Every row gives one point. Each copy is the shape, with its points in the same order, turned, moved and blurred by noise. Some copies are also mirrored. Which?

Shape:
array([[-171,   92,  -53],
       [ 141, -279,  -70],
       [   1, -109,   28],
       [ -86,  168,    8],
       [ -89,   97,  145],
       [-287, -208,   60],
       [-295,  278,   59],
       [  83,  373,   53],
       [  -7, -136,  -32]])
Copy 1, 9 rows:
array([[-138, -136,  -89],
       [ -57,  348, -178],
       [-101,  133,  -63],
       [ -13, -135,  -28],
       [ -98,  -52,   85],
       [-399,   90,  -57],
       [-154, -317,   56],
       [ 208, -242,   52],
       [ -71,  155, -112]])
Copy 1 is: mirrored
Copy 2:
array([[-255,   90,  -62],
       [ 158, -151, -124],
       [ -26,  -52,    7],
       [-185,  182,   15],
       [-172,   73,  148],
       [-273, -259,  -16],
       [-422,  177,   91],
       [-123,  421,  107],
       [  -3,  -78,  -38]])
Copy 2 is: only turned
Copy 3:
array([[-156,   95,  -18],
       [ 142, -268, -124],
       [  47,  -97,    4],
       [ -53,  161,   25],
       [ -43,  114,  155],
       [-249, -216,   99],
       [-279,  303,  100],
       [ 126,  393,   14],
       [   6, -114,  -48]])
Copy 3 is: only turned

Shape (12 x 6):
array([[-215, -142, -299,  111,  118,  264],
       [-247, -250,   80,   81, -266,  161],
       [  57,  -67, -243,  132,   -3, -155],
       [ -15,    0,  165,  -70,  184,  205],
       [   5, -138,    1,    0, -145, -136],
       [-165, -151,  -39,  193,  -47, -166],
       [  33, -116, -245,  102, -187, -188],
       [-111,  -24,  147, -241,   52, -146],
       [-102,  -22, -235,  -20,  -77, -240],
       [-123, -148,  206, -209,   -9,  -67],
       [ 192, -204,  187, -212,  -36,   27],
       [-205,  150,  180,  185, -116,  221]])
Copy 1:
array([[ -40, -132, -243,  297,  174,  168],
       [-168, -327, -105,  125, -301,  114],
       [ 177,   16, -144,   96,  -24, -205],
       [-123, -166,  197,  -34,  182,   52],
       [  33, -133,  -96,  -22, -181, -198],
       [ -20,  -81,  -87,  223, -172, -259],
       [ 143,  -44, -286,   60, -174, -237],
       [-226,  -95,   53, -162,   16, -243],
       [ -30,   78, -274,   73,  -86, -301],
       [-248, -250,   88, -103,  -62, -232],
       [  29, -357,   74, -266,   -2, -141],
       [-151,    6,  184,  114, -181,  218]])
Copy 1 is: only turned
Copy 2:
array([[-276, -178, -123,  -24,  285,   93],
       [-243, -250,  229,   88, -155,   22],
       [ 102,  -27, -172,    8,    0, -107],
       [ -90,  125,  278, -143,  181,  119],
       [  53,  -43,   60,  -14, -144, -121],
       [ -81,  -19,   17,  131,  -61, -213],
       [  91, -142, -175,   22, -145, -137],
       [ -80,  145,  227, -287,  -68, -177],
       [ -32,   -5, -199, -125, -112, -208],
       [ -84,   25,  330, -227,  -64, -142],
       [ 185,  -40,  360, -239,  -33,   10],
       [-310,  155,  170,  144, -117,  247]])
Copy 2 is: only turned
Copy 3, 12 rows:
array([[-250, -216, -230,  225,  249,  314],
       [-317, -383,  -48,  196, -188,   71],
       [ -54,  -19, -305,   61,  141,  -92],
       [ -21,  -86,  203,   88,   77,  242],
       [-107, -161, -125,  -19,  -80, -110],
       [-266, -158, -120,  146,   73, -172],
       [-113,  -79, -376,   16,  -17, -134],
       [-179,  -71,  154, -216,   36,  -17],
       [-244,  -24, -291,  -90,   78, -101],
       [-171, -226,  179, -146,  -31,  -10],
       [ 133, -252,   93, -131, -109,   44],
       [-288,   16,  121,  313, -157,  162]])
Copy 3 is: only turned
Copy 4 (12 x 6):
array([[-142, -112,  -63,  129,  133,  432],
       [-281, -243,  234,   57, -184,  145],
       [  35, -202, -172,  135,  109,  -31],
       [ -13,  124,  260, -104,  153,  104],
       [ -64, -243,   35,  -23,  -22, -115],
       [-180, -262,   40,  201,  111,  -58],
       [ -33, -300, -195,  101,  -45,  -80],
       [-183,  -67,  131, -245,  181, -159],
       [-163, -235, -238,   -3,   91, -108],
       [-176, -146,  243, -237,   91,  -99],
       [ 126, -151,  259, -285,   -3,  -47],
       [-261,  183,  217,  188, -116,   62]])
Copy 4 is: only turned

Shape, 12 rows:
array([[-221,  105,  -11,  286,  171,  346,   17,  233],
       [-157,   30,  153,  420,  178,   87, -114,  173],
       [  -8,  -72,   82,  -67, -434,   10, -352, -101],
       [ -33, -100,   36, -127,  218, -109,  -18,  -17],
       [ -45,   24,  291,  -62, -228, -110, -324, -216],
       [ 130,  -16,  135,  243,   28,  260, -114,  255],
       [ -22,  293,  -31,   -4,  -56,  -91,   72,  -19],
       [  -7,  -22,   24, -200, -235,  158, -206,  133],
       [ -30, -106,  214,   12, -270, -111, -211,   19],
       [ -75,   40, -206, -195, -112, -265,   39,   14],
       [ -71, -136,   40,  -13,  -16,  -72,  194, -139],
       [  41,  -14, -246,  -80,  -83,  -79,  -47, -165]])
Copy 1 (12 x 8):
array([[ 113,  251,  -94,  -90,  505,  -21,   68,  -63],
       [ -71,  241,    5,  -80,  493, -105, -199,   15],
       [ 108,  207,  317,  186, -217, -127,    3,   43],
       [ 109,  -13,  -93, -345,  -97,    8,  -77,   19],
       [  20,  215,  351,   -3, -239,  -49, -122,  221],
       [ 230,   50,  141,   36,  478, -196, -131,  -28],
       [ 104,  179,  -73, -179,    3, -164,  157,  338],
       [ 244,  109,  244,  -51,   -9, -129,  170, -130],
       [ -31,   33,  274,   53, -104, -154,  -54,   79],
       [  40,   26, -114, -169, -246, -203,  258,  123],
       [  36,  -92, -107,  -69,  -56,  155,   30,  135],
       [ 213,  109, -126,  -11, -220,  -95,   93,  122]])
Copy 1 is: mirrored
Copy 2 (12 x 8):
array([[-231,  274,  -19,  273, -163,   97,  -16, -248],
       [-155,  250,  117,  374,  -67,  -38,  -92,   71],
       [ -48, -100,  362, -352, -226,  105,  -45,  245],
       [  76,  -87,  -78,  -37,   97, -159, -196,   22],
       [  28,   61,  365, -322,  -56, -131,  -94,  264],
       [-136,  197,   83,  196,  -56,  346, -118,   62],
       [ 159,  138,  -19, -117,  -46,  -95,  211,   22],
       [-138,  -62,   53, -267, -121,  205,  -19,   62],
       [ -72, -120,  292, -139,  -55,   12,  -16,  295],
       [ 163, -225, -112, -219,  -82, -146,  159,   49],
       [ 133, -146,  180,   37,  145, -126,   53,  -73],
       [ 262, -174,   52, -143, -218,  -53,    2,  -23]])
Copy 2 is: only turned
